Rows are points. To make a cloud, some directions were put in groups of two or more. Within a group, all points are equally far from the middle, so they leave a hole (a ring in 2 directions, a hollow ball in 3). The other directions are filled evenly. Then the cloud was stretched, turned, moved and blurred a little. How many holes are there, and how many directions does each take, smallest first?

Cloud (22 x 3)
[[-36 -22  -5]
 [-37  25  -6]
 [-20  15 -31]
 [  1  16 -47]
 [-13 -16 -54]
 [-22 -21  50]
 [-38 -20   2]
 [-43 -16  39]
 [ -2  -4  67]
 [ 48  22  -2]
 [-30 -33  -8]
 [  1 -28  40]
 [-15 -46 -46]
 [-23 -42 -10]
 [  0  53  -2]
 [-42 -19  28]
 [ 47   3  15]
 [  7 -54   3]
 [ -2  52  -4]
 [ -4  40 -19]
 [ 27  32  48]
 [  8  10 -56]]
Holes: 1 (2)

Cloud (28 x 4)
[[ 24 -20 -62 -13]
 [ -6 -14  41   1]
 [ 34 -25 -28  37]
 [-13 -35  23 -20]
 [ 53 -31   4  13]
 [-30  -5 -11 -41]
 [ 27   8  15 -59]
 [ 33   5   6 -64]
 [ 53 -27   3 -40]
 [ 16  25  30  19]
 [  8  12  41  12]
 [-29   7 -27   7]
 [ 30 -17 -54 -48]
 [ 52  -1  19 -35]
 [  5 -27 -33  40]
 [  4   5  36 -35]
 [-12  25 -26 -38]
 [-16  25 -26 -30]
 [ 39  30 -20  10]
 [ 32  -4 -43 -61]
 [ 26  17 -48 -43]
 [ 25 -36  -3  42]
 [ 29 -30 -45 -54]
 [ 50 -28   0 -45]
 [ 20  35   7  20]
 [ -1 -24 -25  43]
 [-15 -44   4 -31]
 [ 36 -47  10  11]]
Holes: 2 (2, 2)

Cloud (75 x 8)
[[-92  -4  42 -23  15   5  16  23]
 [-25  12 -40 -22 -11 -52  17 -45]
 [-27 -41  65 -21 -19  28 -17  32]
 [ 30  35  -9   1   0 -61 -29 -40]
 [-16  -1 -30 -18 -33 -76 -14 -32]
 [-64  28  62 -11 -20  -4 -36 -14]
 [-58  -8 -46  16 -45 -38   0 -28]
 [  8   8 -24   0  29   6 -37 -10]
 [-49  -7  40 -50  -5   2 -53  -2]
 [ 17 -55  11  27  11  20  10 -15]
 [-59  -8   2 -27   0   7  10  47]
 [-13 -12 -67 -19 -20 -45  16 -23]
 [-60 -35  23 -41  15 -15 -37  18]
 [-52  22  30  -8 -12   3  44   3]
 [-34 -88  17   5 -38  30  -2   9]
 [-27  18 -13 -36 -33 -18 -20 -50]
 [-46 -56  -3 -25 -42   4 -18  31]
 [-53  55  47  -4  34 -31  11  12]
 [-28  -3 -23  32 -34  27 -48 -23]
 [-54  27  42  48  12  29  -7   3]
 [ 28 -25  36  27 -53  -3  -6  14]
 [-38   5 -40  -7 -26 -18  14 -58]
 [-32 -41  20  21 -29  11   4 -47]
 [-42  -1 -16  46  37  11  23 -15]
 [ 63 -10 -23  30 -35   5  22 -21]
 [ -5  63  17 -31   0  14 -13 -17]
 [ -9 -16 -10 -50 -30 -20 -48  -7]
 [ 33  25 -53   5  -8  -8  30 -17]
 [  6  13 -45  38  20 -35  45   2]
 [  5 -37 -32  -8 -13 -59 -34   5]
 [ 36 -23  11  39 -41   6 -38 -19]
 [-44  17  19 -26 -50 -14 -23 -37]
 [ -5 -10  20  41   7  23 -40  15]
 [-35 -20  20   4  31 -53  22  33]
 [-28   3  12 -37 -25  34 -43   4]
 [ -6  26  -3 -40 -40 -37 -25  -4]
 [-65  -6  46  20 -13   3 -36 -29]
 [-56 -62  15 -16 -24 -21 -28  34]
 [-20 -59 -22  46 -26  14  51 -13]
 [-22 -27  42 -31 -12 -41 -50  15]
 [-23 -26  17   2 -61 -10  24   2]
 [ 43 -37 -15  33 -19   3  43 -21]
 [ -2  14 -24  60 -13 -23  37 -18]
 [-49 -19  -5 -19  51  -7   3   3]
 [ 28 -14  11  42  13   0  59   6]
 [-20 -42 -13   4  38  -1  43  -5]
 [-32 -12 -29 -24  21  21 -13   6]
 [-40   6  -7 -13 -50  12 -44 -48]
 [ 43   1  21  19   7  24 -25 -27]
 [ 15 -42  -7  35 -31  45  13  32]
 [  1 -36 -14 -35 -46   3 -36 -23]
 [-15  35  -6   0  11 -35 -61 -36]
 [  5   1   6  -5 -60  -1  14  10]
 [-75  17  -7  13   7 -37   5  27]
 [-64   4  44  23 -24  22  31  -6]
 [-93 -36  26  -8   3  15 -21 -15]
 [-77  -1 -25  34 -23 -20  16 -29]
 [-56  53  18 -32 -21 -24 -44 -15]
 [-19 -42 -44 -12 -50 -52 -25 -20]
 [ 26  40 -20  28  15 -32  49  -9]
 [ 14   1  17  18  10 -14 -42  34]
 [ 16   9 -53  -4 -13 -57   5 -49]
 [  3  76  44   9  -3   3   1  -7]
 [ 15  18   5  12 -38 -18 -13  34]
 [-20  22  21 -13  53 -16  39  -2]
 [  7 -14   0  45 -24  13  46  38]
 [-24  41 -17  21  26  -9 -33 -40]
 [ -5 -28  13  25   4  -8 -53  -7]
 [-87 -17  19   0 -13  22  22  39]
 [ 50  25   3 -15 -15 -15 -17  25]
 [ -8 -36  27 -36  -4 -56 -21  14]
 [-32   8  54 -38 -20  20 -52   9]
 [ 31   2 -56  24 -15   7  40 -11]
 [ 35  41  47  24 -20  24 -15 -18]
 [-20  -9  55  -2  21  -7  39  46]]
Holes: 2 (4, 4)
